Every row gives one point. To make a cloud, some directions were put in groups of two or more. Within a group, all points are equally far from the middle, so they leave a hole (a ring in 2 directions, a hollow ball in 3). The other directions are filled evenly. Then the cloud was stretched, turned, moved and blurred a little. How many holes are there, and how many directions does each take, smallest first?
In the rows, zero is written as 128.

Cloud, 13 rows:
[[165 111]
 [ 95 102]
 [151  90]
 [127 147]
 [123 146]
 [ 97 130]
 [149  88]
 [158  96]
 [147 142]
 [114 144]
 [159  98]
 [103  92]
 [164 106]]
Holes: 1 (2)

Cloud (22 x 3):
[[120 100 170]
 [ 94 115 123]
 [175 139 138]
 [ 82 103 129]
 [ 99 120 123]
 [124 158 136]
 [103  82 161]
 [ 79  82 150]
 [159 122 115]
 [ 85 113 143]
 [ 95 133 152]
 [153 111 109]
 [140 111 170]
 [164 160 128]
 [148 130 181]
 [151  93 138]
 [135 161 132]
 [146 129 111]
 [126 122 107]
 [138  97 161]
 [153 122 173]
 [158 157 126]]
Holes: 1 (2)

Cloud (26 x 4):
[[186 123 127 129]
 [175 134 111 117]
 [127 101 115 102]
 [180 168 158 115]
 [180 130 125 142]
 [128 147 124  87]
 [122 120  99 102]
 [157 124 166 117]
 [148 127 143  91]
 [181 122 157 118]
 [152 106 156 148]
 [176 165 148 132]
 [145 152 155  86]
 [178 129 154 137]
 [157 160 121  90]
 [175 125 160 109]
 [107 109 127 155]
 [129 133 155 145]
 [162 136  99 120]
 [102  97  83 132]
 [124 135 151 148]
 [123 107 132 105]
 [164 153 146  86]
 [107 110  81 128]
 [141 150 152 152]
 [188 125 133 123]]
Holes: 1 (3)

Cloud:
[[ 85 173 140 137 137 137]
 [105 118 132 156 139 136]
 [166 128 116 105 113  91]
 [161 123 138 116 180 125]
 [132 121 132 146  80 153]
 [186  94 131  99 114 114]
 [110 145 120 165 128 133]
 [153  91 142  97  95 101]
 [134  84 148 149 148 138]
 [153 161 128 149 121  96]
 [106 135 108  98 164 135]
 [132 164 107 132 178 144]
 [157  81 148 123 110  91]
 [142 151 146 142  93  96]
 [133 175 157 155 130 108]
 [155  93 169 167 130 153]
 [ 90 140 139 104 129 141]
 [158 121 172 143 104  93]
 [139 141 142  82 150 107]
 [174 109 176 142 136 101]
 [176 129 108  91 134 132]
 [112 165 141 110 157  91]
 [109 117 152 160 108 127]
 [130 113 141 152  80 147]
 [136 161 155 170 128 138]
 [163 110 168 128  73 127]
 [196  87 146 135 104 141]
 [163 122 120 130 100 166]
 [169 112  96 101 129 139]
 [126 150 125 109  85  97]
 [182  72 123 131 121 135]
 [174 133 162 165 138 134]
 [143 152 145  85 148 106]
 [168 148 131 143 122  95]
 [ 93 144 124 144 152 139]
 [151  86 166 134 154 120]
 [133 186 119 103 170 108]
 [150 101 157  92 137 145]
 [164 143 149 122  82 115]
 [109 115 135 100 130 156]
 [145 147 129  75 136 105]
 [159 101 162 129 157 101]
 [141 169 131 166 130 122]
 [130 101 116  89 134 150]
 [ 98 161  97 105 166 134]
 [131 120 103 138 141 100]
 [177  80 118 134 134 120]
 [178 110 148 145  89 151]
 [110 153 133  83 103 111]]
Holes: 2 (2, 4)
